Each row of a before or after table is a point. One or more steps were done to the points. Then noise was added and the rows were shuffled. The steps act on columns, c1 being the first. What was done? A step turns or swaps two columns, mirrors them in a line or flattens them onto one, adds a multiple of one to another, or multiplies or shifts one. Angles are multiples of 10 degrees, from the lower column toward the higher: turns from -170 to 170, lines from 10 to 170 but not 90. Use the fewest steps. Two steps may share a column if one is a turn and the other turns, adds or multiplies; they go together, in the order done. Otherwise the lowest column goes first.
(in the rows, 128 means zero)

Before (14 x 3)
[[106 144 126]
 [165 102 137]
 [ 57 109 152]
 [111 114  94]
 [164 117  99]
 [164  96  95]
 [ 66 173  99]
 [136 155  90]
 [ 91  98  88]
 [111 133  93]
 [101  40 101]
 [150 175 129]
 [166 138 171]
 [160 164  98]]
After (14 x 3)
[[ 74  80  98]
 [ 61  88 138]
 [138 162  94]
 [ 95 226 100]
 [205 249 151]
 [153 202  88]
 [ 57  94  96]
 [ 87  64 173]
 [113  55 100]
 [168 151 125]
 [138  99  91]
 [135  65 129]
 [154 150  93]
 [242 193  99]]
Steps: multiply c1 by 2; turn c1 and c2 by -130 degrees

Before (8 x 6)
[[ 86 137  52 101 154  70]
 [ 90 138 143 128 125  72]
 [ 75  93 151 157 142  81]
 [162 142  73 144 148  75]
 [160 135 125 104 166  73]
 [176  77  85 100 157 175]
 [ 87 118  58 118 131 139]
 [ 85 145  73 155 165 122]]
After (8 x 6)
[[182 186 127  98 119 174]
 [166 135 127  94  91  72]
 [ 93 118 128  89 128  72]
 [ 93 140 128  57 128 138]
 [ 68 166 129 155 126  81]
 [154 121 128 210 104  74]
 [ 97 129 127   9 101  69]
 [ 78 125 128 159  88 123]]
Steps: turn c1 and c4 by 20 degrees; multiply c4 by 3; turn c2 and c5 by -160 degrees; multiply c3 by 0

Before (10 x 11)
[[153 127 107 116 129  91  61 137 145 120  89]
 [126 176 113 171 138 202  48 102 105  83 185]
 [166 226 156  94 113  67 123 132  95 121 157]
 [196 119 154  98 171 120  92 103 139 158 111]
 [187  77 160 113 159  84 124 137 133  74 118]
 [172 176 249  92  62  58 121 148 125 158 139]
 [187 141  72 173 115 179  89  77 135  99 123]
 [160 109 132 166 164  88 123 136 118 154  82]
 [150 191  87 163 143 224  90 145 168  81 175]
 [214 140 176  99  97  59 100 178  89 168 148]]
After (10 x 11)
[[154 130 138 114 143  94  63 168 158 120 137]
 [159 109 148 164 104  87 124 173 117 152 137]
 [166 226 107  90 113  66 121 100  95 122 131]
 [149 189 153 166 157 225  99  81 176  79 142]
 [214 139  92 100 102  61  92 108  94 169 176]
 [126 174 139 172 133 203  44  69 120  83 101]
 [186  79 135 114  85  81 127 142 132  72 135]
 [170 174  47  89  57  54 121 114 130 157 147]
 [186 144 140 172 182 175  93 135 144 103  77]
 [195 119 144  99  84 121  93 146 142 159 103]]
Steps: turn c3 and c5 by -120 degrees; multiply c3 by 0.7; turn c7 and c9 by -10 degrees; turn c8 and c11 by 90 degrees

Before (14 x 18)
[[142 117 133 106 136 124 142 134  96 160 113 161  49  85 173 138 124 149]
 [169 178 165 148 182 100 109 119 153 159 120 192 120 134 148 140  93  82]
 [122 157 160 145  97 199  93  95 137 150 117 152 169 164 132 128 162 148]
 [ 80 120 152 165 116 140 108 169 112 141 135 149  81 178 129 168 147 159]
 [155  71 132 142  88 117 116 195  78 179  49  83 143 141 115 156 126  72]
 [136 100 134 143 187 211  92 149 170 161 132 141 122 157 165 131  81 108]
 [123 128 141 215 135 174 117 118  41 158 116 159 114  93 109 124  83 131]
 [130  52 221 132 135 156  79 169 164 158 117  84 174 155 148 184 134  85]
 [114 129 138 136 102 163 104 140  86 124 120 139 125 141  82  74 124 134]
 [115 164 179 100 145 160  97 147 149 113 143 162 100 175 148 216  73 131]
 [212 144 165 126 154 185 163 149 138 123 111  80 117  96 162 128 113 102]
 [152 159 104 164 114 147  68 122  83  89 101 144 101 154 143 140  98 151]
 [ 89 104 107 128 127 172  71 181 177 172 119 142  89  96 131 107 129  68]
 [ 97 124 110 174 110 150 127 111 101 135 154 153  91 140 129 101  92  94]]
After (14 x 18)
[[123 127 154 199 141 179 118 113  41 158 112   6 108 163 111 119  82 135]
 [ 81 125  89 170 122 142 104 169 113 137 133  86  73  97 133 174 143 160]
 [216 144 142  83 149 192 155 147 139 127 113 115 118 163 157 130 114 110]
 [171 180 115 201 181 107 110 117 149 159 115 127 122 132 143 146  89  83]
 [112 133 120 145 104 160 109 142  89 128 120 126 126 120  80  71 129 134]
 [107 164  82 145 144 161 100 147 146 115 141 184 100 114 148 222  72 132]
 [ 99 102 156 146 120 169  78 182 178 177 118 134  89 142 135 108 132  75]
 [103 123 124 175 111 149 131 111  98 138 156  61  83 121 133 105  92  92]
 [122  60  84  89 140 162  77 174 166 165 120 109 174 144 148 185 135  88]
 [156 155 108 156 122 144  67 118  82  96 108  82 100 104 142 130  99 153]
 [159  71 113 100  92 117 123 191  76 182  47  90 140 121 115 156 129  75]
 [141 100 112 148 180 206  92 150 164 156 129 106 127 111 161 129  85 107]
 [144 114 168 148 136 129 139 138  97 162 111 174  44 156 175 134 120 156]
 [118 162  93 163 103 201  92  94 138 152 114 110 174 110 131 127 164 151]]
Steps: multiply c3 by 0.4; turn c3 and c14 by 130 degrees; multiply c4 by 1.6; turn c4 and c12 by -70 degrees

Before (12 x 32)
[[127 117 149 109 118 105 121  99 134  94 114 130 150 142 108 143 102 134
  143 105 140 105 114 151 149 113 145 108 103 108 138 101]
 [ 95 142 129 108 100 115 124 141  99 118 157 102 136 120 109 138 119 131
  126 106 104 107 100 147 127 156  99 138 113 122 138 117]
 [126 165 143  96 117 127 108 141 113 120 142 116 120 122 129 111 123 151
  144 140 100 133  83 113 101 105  99 119 149 106  98 104]
 [103 118 133 149 124 109 147 152 145 143 114 112 114 138 103 145 131 119
  117 109 115 145 112 132 153 108 127 102 145 132 100 148]
 [124 110 156 116 117 138 101 137 136 135 141 100 109 120 116 133 149 133
  104 117 141 138 119 140 157 111 103 101 150 114 153  93]
 [144 129 110 145 122 126  99 139 104  97 118 152 114 152 112 125 141 111
  122 140 119  93  76 148 150 125 147 138 107 138 141  97]
 [155 151 124 125 123 118 142 106 132 133 146 130 157 179 147 122 126 146
  129 144  90 152 125 102 146 115 122 102 115 100 137  95]
 [129 160 154 144 109  92 151 124 154 142 155 139 126 127 114 148 144 115
  158 105 114 125  75 104 108 156 150 147 139 112  97 134]
 [123 113 123 124 138 109 124 128 135 136 130 130 146 176 121 121 100 155
  121 151 144 145 127 109 149 136 149 150 117 102 149 101]
 [124 165 148 135 159 114 136 108 135 141  99 130 116 119 164 114 139 118
  128 127 119 150 104 106 156 137 142 109 144 147 126  99]
 [103 161 140 112 102 130  98 141 111 134 107 118 136 131 104 128 155 153
  135 129  88  98 125 109 135 110 127 139 109 132 143 105]
 [128 130 110 125 107 132 148  97 129 129 125  94 158 136 120 162 125 119
  144 130 122 128 127 124 135 146 135 145 115 125 111 125]]
After (12 x 32)
[[122 112 122 123 130 109 125 128 135 136 131 131 107 177 122 121 154 153
  130 150 147 222 129 108 150 134 147 151 118 102 149 123]
 [115 111 157 117 117 140 100 137 135 134 141 101 152 125 116 133 111 134
  103 159 131 228 119 141 116 111 102  99 150 114 154 112]
 [145 164 147 136 152 115 135 109 136 142  98 130 141 121 164 115 121 119
  127 155 143 238 103 105 128 137 143 109 145 147 126 126]
 [112 160 140 111 148 131  97 140 113 135 105 118 125 130 104 127 101 152
  135 134  80 123 124 109 128 109 128 140 109 131 142  91]
 [125 159 153 143 123  91 149 125 154 142 154 136 133 121 114 146 112 115
  158 109 106 109  76 104 106 156 152 148 140 113  98 130]
 [113 118 133 149 149 109 147 152 143 143 115 112 141 138 103 144 127 119
  119 152 116 117 112 131 111 108 127 101 145 134  99 155]
 [118 116 148 110 116 104 122 100 135  94 114 132 103 141 108 144 150 134
  145 148 132 146 116 151 106 113 146 108 105 107 138  92]
 [140 130 110 146 119 126  97 138 104  97 118 153 143 152 112 126 117 111
  125 152 118 132  74 149 141 125 148 137 107 137 141  81]
 [163 149 125 123 127 120 142 106 133 132 146 131  99 179 147 122 127 146
  138 147  97 250 125 101 142 115 122 102 115 102 137 126]
 [ 98 140 129 108 141 115 124 142 100 117 157 104 120 120 109 139 135 130
  126 127  92 112  99 146 105 156  97 138 111 124 137 105]
 [120 130 110 124 119 133 148  97 128 129 125  93  97 134 120 164 127 119
  146 135 109 135 125 125 128 145 136 145 114 127 110 123]
 [133 164 144  96 137 128 107 141 112 121 141 116 135 119 129 112 134 152
  142  99  98 193  84 113 138 105 100 121 146 105  98 116]]
Steps: turn c5 and c21 by 40 degrees; turn c1 and c5 by -40 degrees; turn c13 and c17 by -170 degrees; turn c14 and c19 by 10 degrees; swap c20 and c25; turn c22 and c32 by 50 degrees; multiply c22 by 3
